Each row is a point. Any point is a mix of the corners, with weights that add up to 1. It lies inside the corners' shape when no weight is negative. Is each point inside? If not, which corners have a negative weight?

Corners:
(1): [-26 -26  41]
(2): [ 16 -28  17]
(3): [ 37  89 -57]
(4): [ -9   7 -34]
Points:
[ -3   2 -21] -> inside
[ 17  30 -19] -> inside
[ 18  14 -10] -> inside
[-8  4 12] -> inside
[ 26  24 -26] -> outside (1)
[ -2   8 -16] -> inside
[ -8 -17   2] -> outside (3)

Corners:
(1): [ 33 -18 -44 -15 -17  -4 -30 -35  18  42  24]
(2): [ 36  38  14  25  32 -24  57  -7  -9 -22 -42]
(3): [ 57  32  18  43   2  -9  14  30   5 -29 -15]
(4): [-14   5  27  30  25  26 -26 -11 -19  -4 -11]
(5): [-21 -57  -4 -41 -30  13 -27   2  -7  42   8]
(6): [-36 -62  38 -33 -29   8 -80 -24 -23  85   2]
(7): [ 25   0  31 -11  34 -19  24   6 -53  -4  42]
(8): [ 28  26 -11 -40 -52  38   3 -22  40  21  10]
(9): [-15 -20  50  23  29   7  24 -16 -28  18  19]
(10): [ 34  61 -49  -3 -56  10  31  27  13  18  32]
(11): [ 22  31 -19   8 -71  11  23  -8  -5 -20  16]
(12): [ -2  51  20  40  16 -34  -1  50  47 -50 -31]
Points:
[23  7 -4  0 -5 -3  6 -9  4  9 -3] -> inside
[ -5 -24   4 -17 -19   5 -23  -4  -2  31   5] -> inside
[ -1   4  27  17   1  -5  -6  11 -14   2  -5] -> outside (1, 8)
[ 34  15 -10   2 -10   2  23  -9  -9   4  13] -> outside (6, 12)
[ 3 -5 15  6 -1  1 -7 -3 -3  2 -4] -> outside (10)

Corners:
(1): [ 22   9 -24 -20  17   0 -30  32  -6  -3 -18 -47 -13  42  14  -4 -55  -6
  43  27]
(2): [  4   6  19  26  35 -18  33   9  27   8  -6  19  25  35  -2 -23 -34 -15
 -41 -29]
(3): [  4  -5 -82   5 -28 -23  21 -48   8  29 -23  27  12  32  -9  27  40  47
 -51  16]
(4): [  7  35 -19  32 -17 -46  17  -9  26 -50  42  24  25 -23  34 -19  15  11
 -44   5]
(5): [-30  19  -6 -20  -7  15  25  37 -29  41  13 -16   7  -1 -18 -32   5  14
 -12 -14]
(6): [ -6  38 -14  11  39  36   0  -4  59 -40  46   6 -21 -27  35  17  63 -10
 -13 -35]
(7): [-16  72  11  -2   5 -23   2 -33 -25 -53 -23  10  16  53 -32 -11  12 -57
 -68  -4]
(8): [  2  36   7  17  43   8  18  39 -32  15 -14  48  16  33  41 -32  -3 -49
 -32  -7]
(9): [-20 -13  34 -21  34  36 -11  54   9  -3  45  24  -4  -2 -13 -15 -11 -22
 -15 -39]
(10): [-47  58  10 -52   6  53 -10 -44  28   3 -41  41 -12  -5  -6   9   7  14
 -31  11]
(11): [ -9   3  33   1 -11  58 -22  22  16  33  -2   2 -14  11  46  20 -10 -39
  36   6]
(12): [-48  13 -26  19  -4   3 -31  39  19  16  -2 -19  22 -22  33  33 -20  12
  11  48]
(13): [  3  21   8  18 -41 -10 -58  -9 -40 -22   5 -28  -6 -18   8  32 -14  17
 -24  -6]
(14): [-17 -41 -30   8   7  -9   4  -5   8 -38 -28  -3  -3  48 -19 -41  -2  -8
 -56  16]
(15): [-33 -25   8 -60   1  11  47   7 -16   9 -76  43  22  18 -27  42  -9  41
  47 -16]
(16): [  3 -20 -40  11 -50  10  -9  50  28 -25 -45  17  14  25  12   3  32  52
 -26  27]
(17): [ 14 -34  -6  -9  17   1  19  37   9  32 -85  30 -24  56  -2  21  18 -17
 -33  29]
(18): [ -3  21  -6  52 -23  27 -26  -7  30 -19  32  24  47 -78   5   0  49  26
 -40  32]
(19): [ -2   9  21  23  -9  32 -12   7   0 -58  25 -11 -13  10  -7  -4 -25  10
 -61  53]
(20): [ 16   4 -41 -13   4   4  58  -7 -26  13 -73  27   6  18   9  62  35 -66
 -20 -25]
(21): [-20  32 -19  28  20  -6  27  31  -4 -14 -16  29  -8   1   4  15  -9 -45
  19 -27]
Points:
[  0  11 -12  13  -5   1   4  21   0  -1  -5  13  10   8  13   7   7   0
 -15   2] -> outside (10, 14)
[ -5   7 -10   7  -1   2   3  16   3 -11 -12   8   7  13   6   5   2  -4
 -16   5] -> outside (10)
[ -7  -1 -39  -6  44  -9  37   4  20  22 -31  39  11  18  15  10   2 -15
   4  -9] -> outside (5, 7, 11, 13, 16, 19)
[ -5  21 -12  12  16  -2   7   0   5 -22   6   6   6   2   3   5  14 -16
 -29  -7] -> outside (10, 11, 16)

Corners:
(1): [ 27  37  48   7  -5  75 -23 -30 -38 -36 -43  13  45  37   8 -43  -8  55
  18 -21]
(2): [ 49 -13 -36   9 -19  10   7 -38   3 -37 -26  40 -18 -15 -41  -9  38   8
 -16 -13]
(3): [  0 -16 -53   6 -24 -13  45 -36  -3 -34   0  36   5 -28  10  11  15 -35
 -30  24]
(4): [-74  31  23 -28  38 -12 -35  -8  64 -31 -48 -23  16 -23  30   5  -2  65
  37 -44]
(5): [ 42   7 -22  34 -33  -8  16  10 -14  19  13  42  12  21 -15  -5  31   3
   0   6]
(6): [ -4 -16 -50  23   7 -12 -31   9  47  13 -10  33 -13 -27  13  35 -35 -29
 -18  39]
(7): [ 46 -22  13  53 -45  33  43 -11 -34 -18  -5  25  42  36 -49  40  20  -1
 -17 -15]
(8): [-84  14   5 -26  51  24 -23  51  17 -25  18  63 -42 -45  30 -26 -62 -31
  16 -18]
(9): [ 38  27  20 -43  14  40  12 -50 -45 -19   9  27  80  18 -13 -48 -24  12
  32 -36]
(10): [ 22  40  31   9  44  38  17 -10 -38 -46  15  -4  -1  -5   9 -31 -27  29
  76   0]
(11): [-34   4   2 -21  34  -1 -33  30  17 -60  16  17   6 -36  27 -41 -49 -26
  19  -6]
(12): [ 32  16 -62  -8 -33  30  -2  14  -9  12 -29   1   2  15 -41  44  16 -39
 -37  18]
(13): [ 29 -16 -32   3 -32 -45  22  -9 -27  24 -18  14  -5  -8 -22  39  -6   4
 -37  34]
(14): [ 35  -7 -21  -9 -14  19 -11 -12 -12 -13   7  46  18  -1 -49  65  38  -2
  26  25]
(15): [-34 -15  -2 -27  -4 -23   4  40  64 -16 -13  15 -46  12  -4 -17 -35 -32
  24  24]
(16): [  3 -33  -2  41 -72 -11  -2  -5  26  27 -80  19  23 -33 -27  26  18 -24
  -2   2]
(17): [ 56 -26  18  18  -9  13   5   8   9  18 -28  26  45 -14 -24  -1  18  10
 -41  15]
(18): [-26 -17 -20 -57 -15 -13  -3  35  59  -5   2  31 -27 -49  22 -48 -66   7
  30   7]
(19): [ -2 -37   8 -12   7  49  13 -44 -33  -4  -6  13  33  12 -49 -21 -22  22
  18   5]
(20): [ 55 -39   2  -8 -20  41  23 -18 -32  16  13  20 -16  26   4   8  29 -30
   7   1]
(21): [ 15  23   2  24 -59  22  17 -23   1  11   7  14   8 -11 -34   9  19 -28
 -26   4]
Points:
[ 30  -7  -3   6 -20  25  11 -14 -15   0 -11  25  15   7 -20   1   4  -1
   2   4] -> outside (4, 11)
[ 16  -3 -11  -9   3   7 -10  11   3  -9  -6  34  -6 -12  -1  -9 -12  -9
   7   7] -> outside (3, 4, 7, 19, 21)
[ 11 -11 -12   0 -14  10  11 -14  -7  -7 -12  22   9  -5 -15   3  -2  -5
  -3   8] -> inside
[  9  -8 -10   2 -14  -1   4  -2   3  -1 -15  23   6 -11 -11   9  -4  -3
  -5  10] -> inside
[  9   1   5  -2 -10  18   2  -2  -3 -11 -12  18  11   1 -16   2   2   4
   9  -7] -> outside (3, 6)

Corners:
(1): [-29  -6  48   2  -6  16  -6 -26  44 -39  46 -36   7 -19  34 -25 -18  16
   6  -1]
(2): [ 55 -15 -40  33  11 -20  -1  -1 -34 -52  -3  12   3  -5 -22   3  50  13
   1  61]
(3): [-44   7   4  -4   5 -22  35  22  -7  13  15  28  16  17   9 -47  10  40
 -39 -32]
(4): [ -8 -17  11 -37   9 -45   3 -23  39 -28   5  -6   0   4  12 -10  -5  14
 -30 -38]
(5): [-11  10  25  -4  21  10  15  41   4 -32  48  10  37  17  28  -2  -7 -66
  33  -1]
(6): [-19 -30   0  -6 -30   5 -19  31   3  16  85   5 -66   6  25 -46 -22  23
 -29  14]
(7): [ 24  -8  19  44 -12  36  28 -27 -58  -7  43  11 -53  15  26  -6  35   8
 -38  31]
(8): [-45 -34  17 -12  41 -18   9 -26 -12  26 -17 -25  17 -40   1 -26  30 -17
 -14   5]
(9): [ 21  -5  17   2   7  18  59 -29   6  16 -22 -75  -4 -25  11  -6   3 -73
  -2  16]
(10): [ 77  35 -21  22  24  15 -20  -5  41 -24  -3   7  27 -56  15  30  44 -18
  -6 -28]
(11): [ 36  13 -34  38  42  32  10  -2  25   1  12  42 -36  -1  -9  -6  14 -30
 -10 -33]
(12): [ 32  -1  -9   4  17  22  36  17 -16 -15  -3 -39 -18   3  -2  29   5 -36
  -8  19]
(13): [-49   1  26  -6 -11 -45  34 -18  17 -13  29 -21 -11 -35  10  36 -44 -26
 -15 -13]
(14): [-36 -16  27  18 -12   1  64 -31  50 -20 -48  -6  68 -61  39   5 -15  17
  40 -23]
(15): [ -9   5 -25 -36 -22   6  11  -8  24 -25 -40  12  -9 -23 -40 -10  19   7
  -5 -36]
(16): [-55   8  64  -1 -17 -53  18  37   2  33 -33   8 -16   5 -22 -63  -2  42
  12   2]
(17): [-10 -52  15  28  -3  -5 -25 -48 -15 -22  38  18   3 -15 -57 -12  80  32
 -42  33]
(18): [-26 -29  19  50 -31 -26 -19  23 -14 -27 -69 -20  53  25  49   7  16 -22
  24  45]
(19): [-35 -21   4   2  -6 -28  56 -66 -13  11  61 -40 -23   3  -6  17  16  21
  -1  57]
(20): [ 29 -10 -17  -3  25   8 -58 -21  -3   5  15  34 -23  12   6 -13 -15  34
 -11   4]
(21): [ 65  -6 -48   0   8  14 -19  27  -7 -38  -1  23 -28   8  21  -3  19 -22
 -15  95]
Points:
[-18 -16  20   4  -8  -8   6   4  -3  -4  -3  -1  19   3  15 -18  18  -7
   2  15] -> outside (1, 2, 11, 12, 13)
[ 13  -7   3   0  15   4   3   1   9 -13  21   4  -9  -4   9 -19  11   0
 -15   2] -> outside (13, 15, 18, 19)
[ -9 -10  13   1  -1 -14  12  -3 -10  -4  10 -13   0  -4  -2  -4  15 -13
 -11   8] -> outside (1, 11, 14, 21)
[-13  -6  13  -3   5  -8  18 -13   4   9  17   6 -13 -12  -1 -21  12   8
 -19  -4] -> outside (1, 2, 12, 18)
[-12 -10  10   7  18 -19   5 -19  10  -8   5  -1  22 -10   6  -6  10   0
   1  10] -> outside (6, 7, 12, 15)
[ -7  -7   9  10  -4  -6  13  -9   4 -10  11  -4  -3  -5   4  -5   7   1
  -4   3] -> outside (8, 21)

Corners:
(1): [ 20 -53  -4 -20  13 -17  29 -22  43  -4  20  30  48  -5 -40  60  21   6
  31  16]
(2): [ -7 -28  39  20  16   4  40 -34   1  29   8  13  -2  -5  31 -11  21  28
  32  47]
(3): [-34   4 -19  21  33 -13  -3  34  36  57 -37   4  41  -5  -8  12   8 -42
  53  -5]
(4): [ 48 -32   3  60  56  27 -56  10  11  21 -15 -19 -32  27  -9 -16  -8  38
 -21  40]
(5): [-32   9 -28  29  -2 -28  -5   3 -24   0 -15 -20 -36   9 -16  32 -13  14
  29   7]
(6): [ 24  47  19  69  47 -19  28  36  42 -31 -24 -20 -32  -5  30  24  -2 -11
 -19 -34]
(7): [  8  -5  67  27 -13  29 -38  24 -40  19  -2  -7 -19 -29 -11  44  44  37
 -19  54]
(8): [-34 -33 -27  47  27  23  12 -15  52 -12  27  30  56  -4 -17  36 -13  40
  27  -2]
(9): [ -9   5 -10 -11  18 -30 -27   8 -38 -23   5  27 -35  55  45 -23 -38  42
 -22 -12]
(10): [ 32 -27 -51  10  21 -12   6 -58  -5  48 -31  20  35 -26 -32   0 -18  21
  32 -25]
(11): [ 20 -15 -16  -3  -5   2  -4 -13  24  50   5 -25 -34  20 -33  10   7  37
   8 -55]
(12): [ -7  31  11  -2  49   6 -11  41  49 -11 -35 -48  -5  -7 -42 -20  30 -30
  35 -64]
(13): [ 26  -8  14  34 -24   8 -24  12  18 -30  26  11 -19   8 -36 -12 -12  24
  17 -19]
(14): [ -6 -12 -35   7  22 -33  41   4  25  -6  14 -21  53 -31 -16 -32 -16 -45
  32 -66]
(15): [ 26   8   4  -8 -20  21 -14   8  43  24 -16  18   1 -18  19   3  27  27
 -41  -3]
(16): [ 47  59 -42  -5  10 -12  -6   8  13 -14  18  25 -38  59   3 -29  -4  46
 -16 -59]
(17): [ 63  41  18  37 -36  33  49   7 -31  -4 -26   2 -53  19   9 -17 -25 -41
  24 -21]
(18): [-31 -50  45  30  -1  -4 -27  31  -4 -22 -19   0  20  39 -20  42  58  40
   4  54]
(19): [ 48  41 -29  16 -21  -3 -26  12  33 -43  23   8 -22  29  39 -26 -26  -3
  30 -61]
(20): [ 34 -48 -31  16 -13   1 -35  -4   5 -19  27  43   6  35 -63  54  26 -39
  14 -42]
(21): [ 42  11  11 -15 -33 -32 -22 -57 -35  12   5  11  -6  34 -17   6 -22  14
 -25  15]
Points:
[14 -2 17 16  8  2 -5 10 12 -6  0  9 -1 10 -5  6 11 12 -6  1] -> outside (5, 10, 11, 19)
[ 22   2 -10  10  -8  -7   2 -10   4  -5   9  24   2   7   2  10  -8   2
   7 -13] -> outside (4, 11, 12, 18)
[ 10   6   4  14  -3  -1   1   8  11  -3   0   5  -5   9  -7   5   4   2
  11 -15] -> outside (4, 10)
[ 10  -6  -7  20   8   2   2  -2  20   6  -2   5   8   2 -16  12   4   6
  18 -10] -> outside (9)

Corners:
(1): [  8  -8  13  25  25 -18   3   9   2  18  23  -8   2  -2   1  -1 -26 -13
   5 -28]
(2): [ 15 -10  16 -20  16  10 -16 -20  25  -2 -15  -4   3 -17   0 -15  -2  40
  21   8]
(3): [-38  47 -25  19   1  -8 -19  20 -13  -9 -13 -20   5  35   1  -8 -19 -39
  15  26]
(4): [-13   1   4 -25 -35  -5  -6   1   0   2  -3 -22   3   8  11  -4  24 -11
  10   6]
(5): [ -7 -13  15 -38 -19  -3  15 -22   1  29 -15 -53   3  31 -20   7  95 -17
  13  13]
(6): [-32  -9 -24 -12  16   3  27 -39  28   1 -31   0  -9  21  11  10  32   8
   9  22]
(7): [ 13 -15 -21  -8 -20  21 -45  -6  -9   2 -21  -3  19 -14   5 -24  -7  -6
  11  -8]
(8): [-13   8 -45   9  24  -6  12  -1  -7  16  19   1  17  15 -14 -15 -18  -7
   8  -4]
(9): [ -8   6  14  73  34  -1  20   7  13  -3  31   7  -9   5 -11 -16  -9 -18
  11   2]
(10): [ 27 -12  -1  -5   9  -2 -17  -5  -1   3 -19   7  16  -3   0 -20 -25  14
 -10   4]
(11): [ -5 -19   9  -1  17   5  -5   7  -6  -7   2   1 -16   5   6  -7  10 -10
  -1 -10]
(12): [  3   2 -31   9  17  -3  -4   5  -9  -7  -9 -19  11  -5 -53 -21   0  -6
  25  20]
(13): [-11   5   9 -20   6   3 -11   5  28   5  -7   5   5  -5   4  21  21   4
 -32 -16]
(14): [ 11  40 -37  -7   8  -1  -8 -15 -18 -20 -13 -22  -8   0   2 -15   0 -16
 -26  18]
(15): [ 14  -3   5   5  10  13  13  12   7   3  -7 -32  -2  12   3 -13 -19 -14
   9   6]
(16): [ 14   0  18  -8  20  11   8 -24  -2   6  -4   7   5  -6  17  -3  -1  -4
  17  11]
(17): [ 11   4  15  -3 -10   6   0   9  -2   2  24 -15  -5  -3  18  15 -11   9
 -14 -48]
(18): [  1 -13  16  -1   3   1   7   4  20  23   1   6  -1  -3  -6  -5 -18   8
  -3 -66]
(19): [ -2  -4 -35  -2 -15  -3 -29  -6  -3 -16  -9 -12   6  12 -59 -29   4 -17
  13  10]
(20): [  9  -5   1  -5  21  11   0   1  -1  58   0  -3  14   8   2   8  -9 -13
  19  14]
(21): [-14  12  -7  -3  -2  -4  10 -44 -24   9  11 -12  17 -14 -25 -17  17  -6
 -10  10]
Points:
[-13  10  -1   3   3  -4   0   4   1   3  -4 -18  -7  16  -8  -3   9 -16
  17   0] -> outside (7, 8, 10, 13, 15, 21)
[-3  0 -3 -5  6  2 -2 -6  3 11 -1 -5  6  2  0 -2  5 -2  2 -5] -> outside (15, 19)
[ -3   5 -14   3  12   1  -4  -6  -2   3  -7  -9   5   6 -10 -13  -2  -9
   5   7] -> outside (4, 17)
[ -1   5 -11  10  18  -4   1  -2  -8  11   4  -6   7   8 -25 -14  -6 -19
   4   5] -> outside (2, 4, 6, 7, 17)
[-2 -2 -1 -3  5  2 -1 -6  6  6 -4 -6  2  5  0 -4  5 -3  1 -3] -> outside (12)
[  3  -1 -18 -18  -2   8  -1 -19  -6   3 -10 -15   3   2  -8 -13  12  -3
   7   6] -> outside (1, 3, 9, 10, 13)

Corners:
(1): [ 24   7 -88  23 -26 -42  -7  -6  11  31  58   7 -16   5  -1  -4  18  61
  71  -9]
(2): [-62 -35  50 -16 -13  19 -35  -7  16  19 -60   6  47 -12  31   7 -46 -19
 -24  10]
(3): [ 52  18  -1  30 -21 -38  23 -41   8  43  41  29  38   5 -13  41  23   8
 -23  21]
(4): [ 43   0 -33   8 -20 -44  -1 -35  -5  24  13   1 -16  16 -18  49  10  56
 -13  37]
(5): [ 39  16 -45  -5 -27 -39  18 -14 -22  18  92 -24 -10 -13 -20  -1  50  52
  -6  12]
(6): [-15 -25  58  25 -15  -2  21  18  15 -30 -46  16  40   1 -36  26   7 -31
 -46  34]
(7): [ 43   2 -19 -48   7 -62  42 -21   4  14  23 -18 -27  -1  46 -22  81  39
  34 -12]
(8): [ 61  12 -46 -42  12   8  21  15 -21   3  53 -42 -40  24  46   0  56  29
  74 -46]
(9): [ 16 -13 -11 -30  20 -57  43  -1 -10  27  54 -27 -29  16  34   3  32  48
  70 -13]
(10): [ -9 -12  -7   9  43   1 -12  28  -5   3 -70 -14  16  12  -9 -30  -6   4
  19  23]
(11): [ -1  22 -19 -22  43 -27  50 -41 -14  -7  -3 -20   6 -34  28  12  44  46
  30 -44]
(12): [-12   9  55  28 -21 -18 -50  20  34  28 -39  36   4   6 -25  11 -10   5
 -29  25]
(13): [-23   4  27 -19 -30  -3   7  19 -13  23 -62  27  41 -35 -12 -17 -53   8
  -3  11]
(14): [ 12  16 -36  19 -30 -11  30 -44   4  32  38  -1 -15  19 -22   1  34  50
  25  -2]
(15): [  4  -6  57  26  12  -1   0 -10  29  -5 -55  29  39 -22   7  -7 -41 -18
 -77   9]
(16): [-46 -19   9  11   9   7   1  69   9  24 -47  36  14   3  -2  13 -34  -4
 -37  20]
(17): [ -8 -61  38  17   9 -10 -27 -25  18  19 -93  30  36 -21 -46   4 -34 -46
 -51  14]
(18): [ -1 -17  46  17   4  35  -8  24  41   7 -53   9  21 -29 -33   8  17  -1
 -25  39]
(19): [ 64  21 -40  39  -9 -25   8 -26  10  25  31 -46 -52 -16  12  35  54   1
   2  -7]
(20): [-44 -21  34  17  20  -6  -9  -4 -33  -2 -64  61  16  -9  14  -5 -62 -16
 -14  43]
(21): [-13  29   3 -22  10 -12 -20  11  47   3 -54  22   7  -1 -28 -16 -37 -20
 -28  26]
Points:
[ -1  -4  12   3  -3 -12   2  -1   6  13 -29  13  15 -10 -10   4  -6   5
 -10  13] -> inside
[ -2 -11  18  13  -7  -6  -1  -7   8  19 -23  14  16 -10  -3  17  -8   6
 -11   7] -> outside (5, 7, 10, 21)
[ 10  -2   5   0  -2 -22   5  -2  10  14 -10   5  -1  -2   0   5  15  15
  -1  12] -> inside
[  4 -10   7   5  10 -11  19   5   0  11 -13  12   9   0   4  -3  11  15
  15  -1] -> outside (2, 4, 5, 19, 21)
[ 53  15 -42  -6   8 -33  31 -44  -6  19  42 -25 -26   3   2   1  53  42
  22  -1] -> outside (1, 2, 6, 12, 13, 16)
[ 13   4  -5   6  -2 -21  14 -17   0  17   4   6   9  -7  -3  10  14  18
  -2   6] -> inside
[ -1  -3   8   2   3 -12   4   1   9  14 -16   5   8  -6   1   1   6   9
  -1   5] -> outside (4)
[ 15  11 -29 -14  -5 -19  21  -4   9  19  15  -8   1   8   3   7  27  37
  32   0] -> outside (5, 12, 15, 17, 19, 20)
[  9 -13  12 -10  -6 -15   1   9   1  16 -13 -14  -6   6   8   4  11  15
   2   1] -> outside (1, 3, 11, 18, 20, 21)
